Each row is a point. Each copy is the shape, with its points in the same order, stretched, turned, moved and blurred by noise. Is it also mirrored, or only turned?

Shape (5 x 2)
[[ -7  -2]
 [-57  14]
 [ -2  16]
 [ -2 -37]
 [ -1  15]]
Copy 1 (5 x 2)
[[-18 -11]
 [-35 -66]
 [  3 -16]
 [-52   1]
 [  0 -10]]
Copy 1 is: mirrored
Copy 2 (5 x 2)
[[ 10  -8]
 [ 47 -51]
 [ 18   4]
 [-28 -22]
 [ 23   6]]
Copy 2 is: mirrored

Shape (9 x 3)
[[  7 -30  -3]
 [  0 -38 -30]
 [ 61  10  50]
 [ -7 -14   3]
 [ -6 -28 -48]
 [ -4 -41 -21]
 [-12  20 -29]
 [  2 -21 -23]
 [-12 -11   8]]
Copy 1 (9 x 3)
[[  8 -14 -14]
 [ 45  -2 -25]
 [-59 -44  52]
 [  2   7 -15]
 [ 63  11 -22]
 [ 35 -13 -34]
 [ 25  47  -3]
 [ 30   8 -12]
 [ -9   9 -18]]
Copy 1 is: only turned
Copy 2 (9 x 3)
[[  8   9  28]
 [ 16 -31  36]
 [ 31  83  -1]
 [-15   2  13]
 [  5 -47  18]
 [  4 -14  46]
 [  7 -39 -27]
 [ 10 -23  25]
 [-21   2   7]]
Copy 2 is: only turned
Copy 3 (9 x 3)
[[  8  -3  33]
 [ -9 -25  39]
 [ 68  16  11]
 [  4  -2  14]
 [-14 -44  28]
 [ -5 -21  40]
 [ -3 -37 -12]
 [  2 -26  23]
 [ -2   5   9]]
Copy 3 is: only turned

Shape (10 x 4)
[[ 20  14   0 -43]
 [ -9  -8  49  35]
 [ -2 -30  28  11]
 [ 21   3 -23 -20]
 [ 16  -8 -39   4]
 [-10  -1 -31  -2]
 [  9   9 -14   4]
 [ -5  -7 -19 -28]
 [-40   0  57  21]
 [ 42  -1  -8  -9]]
Copy 1 (10 x 4)
[[ 36  17  15  52]
 [-48 -29 -29  15]
 [-11   0 -30   5]
 [ 43   7  14  17]
 [ 45  -3  13 -16]
 [ 14  10  23  -9]
 [ 18  -9  12   8]
 [ 23  28  14   9]
 [-81  -8 -16  25]
 [ 56 -13  -3  23]]
Copy 1 is: mirrored
Copy 2 (10 x 4)
[[-43  10 -42 -17]
 [ 60  34  36 -57]
 [ 24  41  31 -16]
 [-22 -15 -27  11]
 [  4 -23 -10  42]
 [-12 -31   7  14]
 [  5 -16 -13  -4]
 [-35  -3   3  12]
 [ 34  24  62 -65]
 [  0  10 -48   1]]
Copy 2 is: mirrored

Shape (14 x 8)
[[ 42  61  28  19   4  -8  15  26]
 [-34 -15 -49 -27 -48  21   9 -28]
 [-17 -32  39 -28  23  22 -52  11]
 [ 16  17  62  28  13  -3  -4  45]
 [ 25 -19   8 -29 -31 -12 -14 -21]
 [ 44  28  10  11   5   1  -6  32]
 [  9  22 -39 -20 -41  16 -47  -2]
 [-20   0  43 -11   4  13 -41 -32]
 [ 29  19 -12  13  20 -20  18  -7]
 [-20 -11 -23 -29 -16 -34  -7 -10]
 [ 11  -2  28  39  -1 -14 -17  30]
 [ -5  34 -11 -24 -11 -14  36   4]
 [  6  50 -25 -11 -21 -41  24  -8]
 [ -9   6 -10 -41 -38  14 -22 -22]]
Copy 1 (14 x 8)
[[ 49  23 -20  38 -23 -48  30  14]
 [-75 -21  49 -16 -35   0  -2 -34]
 [ -2 -32   0 -22  44  20 -48  41]
 [ 32  11 -28  39  11   5  10  48]
 [-10 -13  43  16  18 -19 -27 -27]
 [ 30  19 -13  23 -14 -39  -7  23]
 [-44  -9  48 -12 -28 -65 -16  10]
 [-10 -40   6 -11  43 -11   1   8]
 [ 18  33  -3   5  -8 -25  10 -22]
 [-27   6  64 -19   2  11  -6  -8]
 [  3  32 -18  33  16  -5  -5  29]
 [  9   9  40   1 -34  -1  25 -10]
 [ -8  32  57  -3 -24 -27  41 -17]
 [-35 -32  60  -8  -4 -26  -6  -4]]
Copy 1 is: mirrored
Copy 2 (14 x 8)
[[  2  33   4  10  40  37  13  41]
 [ 47 -28   0 -14 -40 -32  12 -18]
 [-13  55 -10 -46   1 -48 -43  17]
 [-33  48  10  15  50   3 -16  26]
 [ -3 -18 -33 -29 -16 -13 -13  17]
 [ 12  33 -23  13  31  18  -9  43]
 [ 30  13 -36  -4 -42 -24  21  39]
 [-25  26  17 -37 -34 -26 -26  10]
 [ 15  15 -15   7  15  48 -18   2]
 [  4  12 -34 -25 -21 -14   8 -25]
 [-33  29 -11  31  20  -2 -13  10]
 [ 34  11   2 -21  23  13  22  -4]
 [ 15  10 -13  -9   3  30  37  -8]
 [ 23  -1 -10 -36 -37 -33  14  19]]
Copy 2 is: mirrored
Copy 3 (14 x 8)
[[ 27  13  36  35 -45  47   0 -12]
 [ 11 -42 -25 -64  26 -27  27 -23]
 [-20  36 -43   0  36   6 -27  27]
 [  0  42   7  56 -42  18 -23   6]
 [-18 -14 -34 -22  -4  27  12   8]
 [ 18  -5  12  35 -22  32 -16  -5]
 [ 19 -31 -43 -34  24  23 -14 -42]
 [-35  36 -26 -20  26  25  -5 -11]
 [  8 -17  24  25  -6  30  30 -10]
 [ 11  -8 -49 -17  11  14  48  -1]
 [-13  16 -18  54 -28   5 -16 -19]
 [ 44  -5  13 -16 -17  20  47   7]
 [ 39 -12  -1  -9 -24  43  61 -20]
 [  7 -12 -33 -56  19  18   8 -11]]
Copy 3 is: mirrored
Copy 4 (14 x 8)
[[-19  14 -25  -7 -14 -21  17  76]
 [ -3   9  52  31 -46  35  22 -42]
 [ 44  19 -46 -32  12 -17 -51 -20]
 [  2  11 -44 -36  24 -14 -19  54]
 [ 19  -7  13 -10 -46  -9 -21  -7]
 [  5  24 -25  -4 -12 -23  -4  59]
 [ -7  34  -2  23 -61  24 -16   9]
 [ 11 -15 -56 -14  -9   3 -24 -18]
 [-13  -3  13  34  -9 -34  11  35]
 [-26  12  39  16 -31 -14  -5 -29]
 [ -5  10 -21 -10  12  -4 -44  45]
 [-40  10  42  13 -25 -13  49   0]
 [-64  11  39  27 -47 -14  44  14]
 [  2  11  12   0 -50  18   4 -28]]
Copy 4 is: mirrored

Shape (12 x 9)
[[-26  42 -56   1 -29  36 -40 -14 -27]
 [ -4 -28  34  -6   6  -5  15  27  -1]
 [ 29 -29  12  34  13 -28 -49  -1  49]
 [  5  33   2   1 -17  -2  34   8 -54]
 [ 42  -7 -14   4  32  13 -23  20  39]
 [ 10  -6  60 -10  37   2   4   9  -2]
 [ 30  -9  18 -22   6 -24 -37  10  16]
 [ 42 -18  19  26  43   9 -38  13  11]
 [-36   9   9 -10  10 -40  18  13 -14]
 [-13 -32  17 -10 -25 -24  21   4 -19]
 [ 18  -5  18   5  10  -8 -15 -20  51]
 [ 41 -28 -13   4  46  -2 -42 -25  27]]
Copy 1 (12 x 9)
[[-15  67   7  15  -6  51 -19  33  13]
 [  9 -35 -24 -10  -8   7  12 -25 -11]
 [ 18 -24  42  37 -12  21 -13 -21  34]
 [-25  24 -20  13  25   1   5   9 -40]
 [  0   0  51 -10  17  22  -8 -37  23]
 [-12 -48   9 -12  -3  12   6  -8 -32]
 [ 10 -19  32   6  -2  -3  20   3  24]
 [ 12 -19  48   1  24  37 -21 -16   4]
 [-15  -9 -29   3 -27 -26 -20   3 -12]
 [ 25 -13 -37  12 -19  -8  19  -8 -18]
 [-12 -16  37  22 -27  17   6 -27   3]
 [ 36   4  69   1  -4  20 -23  -8  -2]]
Copy 1 is: only turned
Copy 2 (12 x 9)
[[-67  32  32  -8  13  51   6 -48  49]
 [ 32 -24 -24  -2 -18 -18 -16 -13 -24]
 [ 38 -24 -57 -33 -15   4 -20  55  45]
 [-25  15  15  35  11 -11 -58 -35  -8]
 [ 51 -19 -27 -40 -15  49 -44  28  25]
 [ 43 -58   1 -21   3 -27 -43  17 -16]
 [ 51 -33 -36 -34  -5 -19 -31 -11  36]
 [ 27 -51 -42 -48 -17  32 -54  53  19]
 [  3  33   0 -10  14 -58 -12 -15 -27]
 [  7  -7 -32  23   7 -32   3 -39 -17]
 [ 50 -28  -2  -8  16   1 -15  32  33]
 [ 37 -48 -45 -59  34  40 -21  46  25]]
Copy 2 is: only turned
Copy 3 (12 x 9)
[[ 36 -36 -27 -41 -47  56 -34   4 -27]
 [-22   6  13  19   3  -2   4 -29 -11]
 [-32 -50   7 -19   9  -8 -11  30  45]
 [ 29  18  -7  16   5  -4 -12  -6 -52]
 [  3 -48 -13  -2  41  20  -5  -5  53]
 [-35   4 -13  18  29 -28 -24 -41  -3]
 [-11  -7  27 -11  14   2 -46  -6  29]
 [-16 -54 -11 -30  38 -17  -7 -17  21]
 [-29  45 -12  16   1  23 -12  12 -26]
 [ -5  28  27   8 -26  -7   7  -7 -21]
 [-22 -25 -20  18   3  -6 -27  10  50]
 [  6 -38 -17 -47  22  -8  -9   1  67]]
Copy 3 is: only turned
